Each row of a before or after table is a point. One or more steps were done to the points. Then noise was added and the rows were shuffled. The steps act on how far a point lies along the listed directions, d1 being the first. Name the steps. A step turns or swaps two directions, mirrors them in a line or flattens them onto one, adds a multiple of one to another, or multiplies one. Angles are multiples of 10 degrees, from the lower direction toward the higher: turns from -170 to 170, lines from 10 to 170 but not 90. Use the fewest steps. Two steps may share a direction if one is a turn and the other turns, adds or multiplies; they go together, in the order done. Otherwise the lowest direction goes first.

Directions:
(1): [ 29 -31  24]
(2): [-32 -36  -9]
(3): [-23  10  42]
Before (13 x 3):
[[  9  21   7]
 [-39 -14   7]
 [  0  -5   8]
 [ 18  18 -16]
 [ 16   8 -17]
 [-45  -6  17]
 [ 13  32  -2]
 [-24  -7  16]
 [ 16   6   0]
 [  5  19  11]
 [ 12   7  -6]
 [-53  -2  12]
 [ 17  13   6]]
After (13 x 3):
[[-26  23  18]
 [ 11   4 -28]
 [ 22  -3 -59]
 [-29 -21  65]
 [-52 -12  96]
 [  8  11 -21]
 [ -1   5  18]
 [-58 -18  95]
 [ -2  21  -7]
 [-21  20 -21]
 [-21  20   3]
 [-30  -2  67]
 [ 12   4 -59]]
Steps: turn d1 and d2 by -70 degrees; multiply d3 by 3

Directions:
(1): [ 12  16  27  38 -11 -32 -29  43]
(2): [-27 -59   3   9 -27  18 -31   6]
(3): [-33   8  16  16  62  19 -21  -2]
Before (8 x 8):
[[-23  -9  -8   3   8   3  -6   6]
 [ 10  16  -6 -16  31   5  17   6]
 [ -9   6   8   1  43  21 -13  -8]
 [  3  34   8  -1  -5 -28  30   2]
 [-15 -14  -1 -23  10  34  -9 -23]
 [ 24 -24  -8  -2 -35 -12  18  13]
 [-20   0 -14 -13  53  23   8 -31]
 [-28  27  26  29  95  21 -18  -6]]
After (8 x 8):
[[ -9   0 -32 -68  30  54  38 -68]
 [-10   4   0  -9  48  29  -4 -19]
 [-10  15 -12  -6  16  -4  13  -1]
 [-20 -32 -11 -20  23  32   2  -4]
 [-38 -28 -48 -59  65  65  39 -83]
 [ 29 -17  -5   1 -34 -18  17  19]
 [-32  19  31  38  91  20 -29   0]
 [-29 -24  22  23 -25 -14 -17  20]]
Steps: multiply d1 by 3; mirror d2 and d3 in the line at 100 degrees

Directions:
(1): [-48 -20 -14   5 -52   9  60   7   3  14  14 -10  23  27]
(2): [  2 -31 -25  -3  19  32 -12  23  47  28  21 -36 -50  14]
Before (10 x 14):
[[-41 -41 -14  -5 -38  21  63   7  35  42  43 -33 -11  30]
 [  3  16   2  -3   6  -4  -3  -3 -10  10  -2  -3   2 -14]
 [-72 -29 -41  19 -79  37  71  26  46  46  27 -46  15  47]
 [  2   2  22   5  -1  -5 -18 -12 -10 -16 -24  21  -1 -18]
 [  7  14  -1  -9 -21 -32  17  -5 -15  -7 -10   4  27 -14]
 [-28   3 -22   2 -15 -14  26   2  -5   0 -10  24  33  20]
 [ 13 -34 -35   0  -6  15   6  14  54  16  19 -31 -35  10]
 [  2  37   9  11 -22 -39  16  -8 -36 -27 -11  40  42 -12]
 [-21  25   1  16 -36  -7  21 -12 -37  -6 -10  30  39 -13]
 [-62 -48 -42   1 -66  44  65  30  54  28  27 -25  10  45]]
After (10 x 14):
[[ 49  29   1   4  44 -19 -49   3   1 -14  -5  18 -22 -22]
 [  4 -13   8   2  14  14 -25   1  17   2 -12   2 -29 -12]
 [  2  10  -3  -2   9   2  -3   1   0  16   2 -13  -7 -11]
 [ 29  32   7  11  21  -4 -40 -11 -23  -9 -16  26  -2 -35]
 [  7  21  -9  -2  21 -24 -16  -5 -13 -14 -22  37  25  -2]
 [-32  26  19   5 -68 -29  47 -20 -46 -38 -26  54  93  -1]
 [ 34  13  -3 -13  15 -28 -19  -1   2  -2  -9  -3  -1 -26]
 [-32  54  28  20 -73 -40  41 -29 -58 -26 -30  39 101  -6]
 [-20 -16 -21   6 -57  -8  56  -5  11  -5   6  -3  30  15]
 [-23  15  32  -3 -49 -33  59 -33 -44 -10   6  31  61  -1]]
Steps: turn d1 and d2 by -90 degrees

Directions:
(1): [  4 -14   9  39 -28  22  25 -23  -2 -12 -23  -5  43 -21  32  73 -24  -8
  -3 -27  16  60   5 -14]
(2): [ 19 -10  45  31 -21   8 -26  34 -20  48  31  12 -17 -25  32 -25   1  16
 -43  -8  32  -7  42 -44]
(3): [-41  17 -10  22  -2 -21 -40 -28  33   5  19 -11 -25 -42 -10  24  14  49
 -40 -37 -38   6  10  42]
(4): [-51 -35 -41  28  11  21 -14  -3   7  23  -4  28   9 -30  17  -8   5  -7
  48  60 -28   6  48 -11]
Before (9 x 24):
[[  24    6    3  -16   28   -2    4   29  -12  -10  -12   20   19   23
    11  -46   21  -30   25   29    8  -34   10  -23]
 [ -22   36   -1   12   18  -44  -66  -10   39   -2   33  -30  -70  -57
   -52   17   24   80  -83  -97  -41  -13    7   75]
 [  10  -26    2  -17   -5   14   24    6  -18    3   -8   24   -1   25
   -15  -61   -4  -39   51   43   11  -14  -32   -2]
 [  30  -15  -18  -58   30  -15   24   -1  -19  -22  -23  -10   18   70
   -24  -19   10  -50   34   32   -5  -10  -41   35]
 [  21   -5    2  -37   14    4    0   34  -11   19   11    2  -25   14
   -22  -47   -2  -19   18   69    9  -46   -5  -16]
 [  38  -11   -1  -49   10   -2   40    1    6   -9   16    0   -6   32
   -53  -37    3  -29   11   -5    0  -25  -21   -6]
 [  27  -37    7   36  -12    4   28    7   11   12   -8   -4   22  -12
    11   32   -2   -7   -8  -19   -4   32   15  -11]
 [ -17   -3  -35  -18   35    2    5   19   -6   -7    3   29    4   29
     0  -53   13  -17   35   68  -14   -3  -13  -11]
 [ -98   34  -45   46    4  -26  -79  -62   83   14   34  -15  -36  -61
   -47   48   37   84  -73  -60 -111   27   11   88]]
After (9 x 24):
[[ 13  19   8  -8  17 -23 -30  13   8  -7  16 -19 -47 -18 -43  -5  11  36
  -47 -62  -8 -19  -1  37]
 [ 13  -9 -21 -50  31 -23  11 -15  -7 -19 -18 -15  10  54 -30  -9  15 -33
   20  18 -18  -7 -41  54]
 [ 28  -7  -1 -44   8  -8  32  -7  15  -7  19  -5 -10  22 -54 -29   7 -19
   -1 -14  -7 -24 -20   4]
 [-30   4 -37 -10  34  -5  -6  11   4  -6  10  27  -2  18  -3 -45  15  -5
   25  56 -25  -2 -12   0]
 [ 26 -39   5  36 -10   3  25   4  15  12  -8  -6  21 -12   9  34   0  -5
  -11 -22  -8  32  13 -10]
 [ -8 -21   0  -7  -5   4   8  -3  -6   8  -1  21 -12  10 -18 -48   3 -19
   33  30  -6  -9 -28  16]
 [ 12  13   3  -8  30  -9  -8  21   0 -11  -7  16  12  11   7 -38  23 -12
   13  16  -3 -32  11  -7]
 [-48  15 -34  17   4  -1 -31 -28  45   8  12   0  -5  -6 -33  20  22  27
  -26 -14 -64  20   0  37]
 [  8  -1   0 -29  13  -4 -12  25  -3  20  14   0 -32   2 -25 -39   4  -6
    7  56  -5 -47  -2  -3]]
Steps: multiply d3 by 0.4
